Each row of a before or after table is a point. The points were changed in one or more steps. Then noise was added and the rows were shuffled. The steps act on columns, c1 being the first. Name the steps. A step turns or swaps two columns, mirrors them in a line or flattens them onto one, adds a multiple of one to another, or multiplies or shifts one. Angles are multiples of 10 degrees, from the lower column toward the higher: turns from -170 to 170, lines from 10 to 170 but not 90. Use the fewest steps. Two steps may share a column if one is a turn and the other turns, adds or multiplies; they go together, in the order done. Otherwise the lowest column goes first.
In the rows, 128 means zero.

Before (10 x 2)
[[101 102]
 [100 133]
 [144 184]
 [136 164]
 [ 78 146]
 [117 105]
 [114 109]
 [ 90 162]
 [152 106]
 [135 128]]
After (10 x 2)
[[ 91 162]
 [146  87]
 [140 241]
 [ 99 197]
 [132 200]
 [138 126]
 [120  86]
 [100  81]
 [109 136]
 [119  91]]
Steps: multiply c1 by 0.7; multiply c2 by 2

Before (13 x 8)
[[108  81 129 133  85  98  96 166]
 [159 136  97 113 192 157  84 167]
 [108 125 114 128 147 114 114 147]
 [128 142 190  57 158  94  97 136]
 [ 91  70 145  88 104  49 173 114]
 [197 141 162  68 153 114 105  90]
 [149 117  99  76 179 165  71 149]
 [146 119 116  97 176 170 103 139]
 [105  39 168  83 124  99 177 110]
 [ 82  93 153 135  83 122 165 153]
 [109 121 143  63 121 101 134  81]
 [ 87  55 151  67 106 125 151  89]
 [ 94  87 155 141 140 105 106 111]]
After (13 x 8)
[[ 98 141 185 204 161 108 128 137]
 [118 118 117 125 175  76 149 139]
 [128 136  97 121 191  96 148 166]
 [ 57  56 173 177 105  89 130  88]
 [ 79 121 145 196 119 108 127  79]
 [ 62  71 163 208 105 165 149 116]
 [ 78 124 116 137 147 139 132 144]
 [118 119 102 143 180  64 121 149]
 [ 63  87 166 133 142 154 117 110]
 [ 78  81 143 142  86 156  52 166]
 [ 73  38 195 180 125 121 174 110]
 [ 52  94 164 127  82 138 118 154]
 [167 140 158 181 152 100 131  89]]
Steps: shift c1 by -30; add -0.3 times c2 to c3; turn c4 and c6 by 140 degrees; add 1 times c5 to c7

Before (10 x 12)
[[103 162 129 125 109 114 167 142 120 145 138 143]
 [123 115 143 141 123 107 148 145 144 155 129 122]
 [187 134 151 112 107 124 116 105  87  93 135 134]
 [117 153 107 129 126 117 155 164 155 125 100 132]
 [135 130 103 119 159 126 164 147 113 143 111 132]
 [112 140 114 154 107 138 155 166 126 158  91 124]
 [152  98 122  88 131 142 129 166 116 132 142 112]
 [135 108 101 124 111 151 151 126 148 137 124 110]
 [154 106 129 117 134 139  91 117  87  83 154 123]
 [127 191 143 160  79 134 101  94 167 172 120 179]]
After (10 x 12)
[[190 168 120 133 103 139 137  80 121  91 155 135]
 [ 80  78 149 112 125 109 124 123 144 151 142 136]
 [108 121 174 155 118 134 184 172  94 196 118 160]
 [146  93 106 120 161 127 119 114 147 116 111 130]
 [251 139 153 134  87 125 127  85 103 114 135 139]
 [108  85 125 122 123 115 134 156 167 129  95 129]
 [199 145 111 100 131 141 110 117 170 130 141 110]
 [111 118 133 139 141 108  99 144 145 151 131 115]
 [ 78  98 120 143 134 136 120 122 166 161  93 114]
 [143 114 100 127 119 154 113 147 127 147 126 103]]
Steps: turn c1 and c4 by 20 degrees; multiply c1 by 2; turn c2 and c3 by 30 degrees; turn c2 and c7 by 130 degrees; turn c5 and c10 by -40 degrees; add -0.3 times c10 to c12; swap c8 and c9
